Each row is a point. Any point is a mix of the corners, with weights that add up to 1. It lies inside the corners' shape when no weight is negative. Say inside or outside, and name the corners with a negative weight.

Corners:
(1): 0.50 -0.04 0.20
(2): -0.19 0.72 0.58
(3): -0.37 -0.10 0.34
(4): 0.01 -0.53 -1.46
Points:
-0.28 0.09 -0.06 => outside (1)
-0.21 -0.20 -0.20 => inside
0.13 0.13 0.27 => inside
-0.17 -0.19 -0.19 => inside
-0.33 0.25 0.30 => outside (1)
-0.06 0.17 0.57 => outside (4)

Corners:
(1): 0.27 -0.55 -0.18 -0.65 -0.36 1.76
(2): -0.59 -0.18 -0.58 -0.17 -0.11 0.05
(3): 0.19 -0.19 -0.64 0.21 0.18 -0.37
(4): -0.32 -0.42 -0.26 -0.57 -0.31 -0.28
(5): 0.11 0.33 -0.58 0.11 0.85 -0.35
(6): -0.26 0.00 0.06 0.26 0.41 0.20
(7): -0.05 0.20 -0.45 -0.15 -0.21 -0.13
Points:
0.06 -0.27 -0.14 -0.32 -0.27 0.58 => outside (2, 5)
0.12 -0.13 -0.41 0.00 0.08 0.45 => outside (4)
-0.18 -0.02 -0.14 -0.13 0.10 0.36 => outside (3)
-0.14 -0.38 -0.12 -0.55 -0.40 1.16 => outside (3, 5)
-0.15 0.02 -0.30 0.03 0.31 0.03 => inside

Corners:
(1): -0.16 0.22 0.24 -0.16 0.90 0.27 0.39 0.10 -0.34 -0.16 -0.30
(2): 0.07 0.36 0.06 -0.21 0.26 -0.11 0.58 0.09 -0.76 -0.56 -0.39
(3): 0.50 0.35 0.42 -0.66 0.94 -0.35 -0.20 -0.21 -0.12 -0.11 0.24
(4): 0.16 0.19 0.24 -0.81 0.31 -0.85 -0.73 -0.80 0.71 -0.27 -0.03
(5): 0.52 -0.55 0.37 -0.47 0.22 -0.46 -0.17 -0.12 0.53 -0.12 -0.13
(6): -0.17 1.01 0.19 -0.33 0.07 0.62 0.46 0.50 -0.28 0.46 -0.25
(7): -0.03 0.52 -0.32 0.68 -0.06 0.83 1.15 0.96 0.12 0.40 0.70
(8): 0.51 0.32 -0.57 0.01 -0.17 0.57 -0.20 -0.23 0.79 -0.06 0.45
(9): 0.51 0.35 0.32 -0.18 -0.01 -0.14 -0.04 -0.91 0.58 0.19 -0.46
(10): -0.48 0.23 -0.50 0.29 -0.41 0.66 0.04 1.00 -0.88 1.26 0.90
(11): 0.10 -0.44 -0.30 -0.66 0.02 -0.27 0.33 -0.75 0.63 0.09 -0.02
(12): 0.40 0.01 -0.88 -0.01 -0.40 -0.35 -0.01 -0.15 0.57 0.60 -0.16
Points:
0.10 0.31 -0.03 -0.02 0.24 0.06 0.29 0.23 -0.08 0.29 0.07 => outside (8, 11)
0.20 0.28 0.15 -0.39 0.26 -0.14 0.01 -0.17 0.12 0.01 -0.08 => inside
0.15 0.41 0.03 -0.18 0.02 0.05 0.30 0.03 0.06 0.23 -0.05 => outside (1, 8)
0.24 0.21 -0.07 -0.21 0.06 0.00 0.14 -0.04 0.13 0.09 0.13 => outside (1)
0.04 0.47 -0.04 -0.09 0.24 0.19 0.09 0.09 -0.06 0.20 0.17 => outside (5, 11)
0.19 0.17 -0.39 -0.05 -0.07 0.03 0.12 0.03 0.24 0.35 0.10 => inside
